Each point is reached from the start by the listed moves, each made 0, 1 or 2 times, or once backwards (-1), plus a little noise. Is the number of moves made odd or even? Then give how often each move was made.

Moves:
(1): [ 20.6   6.0 -13.6  11.8   1.6  12.7]
(2): [-14.3  23.4   7.7  -3.2  21.7   2.6]
(3): [ 6.3 -1.5 10.5 -6.7  4.1  3.5]
Start: [ 6.2 11.4 -4.8  0.3 -4.5 20.3]
Points:
[ 74.8  -3.4 -18.8  11.3 -14.2  49.8] => odd (2, -1, 2)
[ -5.4 -18.4 -10.4  -2.5 -29.7   1.1] => odd (-1, -1, -1)
[ 10.9 -22.9  22.2 -20.5 -17.6  10.7] => even (-1, -1, 2)

Moves:
(1): [ 13.7  -1.5  -0.8  -0.1   1.8 -12.2   5.8  -6.7   1.9   0.5  -0.3]
(2): [ 5.2 19.3  0.8  6.5 -2.0 -1.0 -1.0  5.6  5.7 10.8 -2.0]
(3): [-2.0 -2.5 14.4 -4.5 -4.1  2.5 10.0 -1.4  2.5  1.2  2.4]
(4): [  5.1  -0.5   1.5  15.5  -2.0  -0.7   3.9   1.1   1.6  -6.8 -12.1]
(5): [-3.0 -0.7  3.6  0.7 15.5 -0.1 -1.3  0.3 -4.4  0.6 -4.9]
(6): [12.4 -6.6 -0.8 -8.0 -0.5 11.4  3.8  4.4 -2.8  3.9 -3.1]
(7): [-4.6  2.1 -4.0  5.0 -1.4  1.5 11.1 -4.6 -7.8 -0.3  5.1]
(8): [  1.9 -17.4  -1.7   4.1  10.8  -4.8  14.4  22.9  -2.4   0.2  10.3]
(9): [-2.0 -3.7 -9.0 -0.8  6.1  6.1 14.9 -1.0 19.6  1.0 -0.8]
Start: [ 12.4 -14.9  -3.7  -1.6   2.4  19.4  -3.1 -13.5 -20.7 -19.1  -2.7]
Points:
[ 40.1  -8.7 -17.3  42.1  43.8   6.4  51.3 -26.1  11.5 -20.0 -35.1] => even (2, 1, 0, 2, 2, 0, 1, 0, 2)
[ 13.1 -16.7 -33.3  -5.2 -20.5  36.5  -0.1 -45.2 -40.9 -29.5  -3.5] => odd (0, -1, -1, 0, -1, 1, 2, -1, 0)
[ 15.3 -46.3 -18.7 -30.3  13.3  36.9  65.0 -36.9  -3.5 -17.5  20.1] => odd (1, -1, 1, -1, 0, 1, 2, 0, 2)
[ 18.8 -23.6 -21.6  14.6 -11.8  61.6   4.2 -31.6 -44.9 -38.3 -32.6] => even (-1, -1, -1, 2, 0, 2, 2, -1, 0)
[ 30.1 -28.1  25.4  20.8 -15.1 -22.1  40.9 -15.5 -33.4 -26.2  14.7] => even (2, 0, 2, 1, -1, -1, 1, 1, -1)
[ 22.7  24.1  30.7  42.5 -22.9  16.2  31.3 -12.3 -36.7  -9.4 -14.3] => odd (0, 2, 2, 2, 0, 0, 2, 0, -1)
[ 28.4  -5.0 -16.5   4.3  20.2  24.9  44.3 -19.1 -17.0  -3.0   0.1] => odd (1, 1, 0, 0, 1, 1, 2, 0, 1)
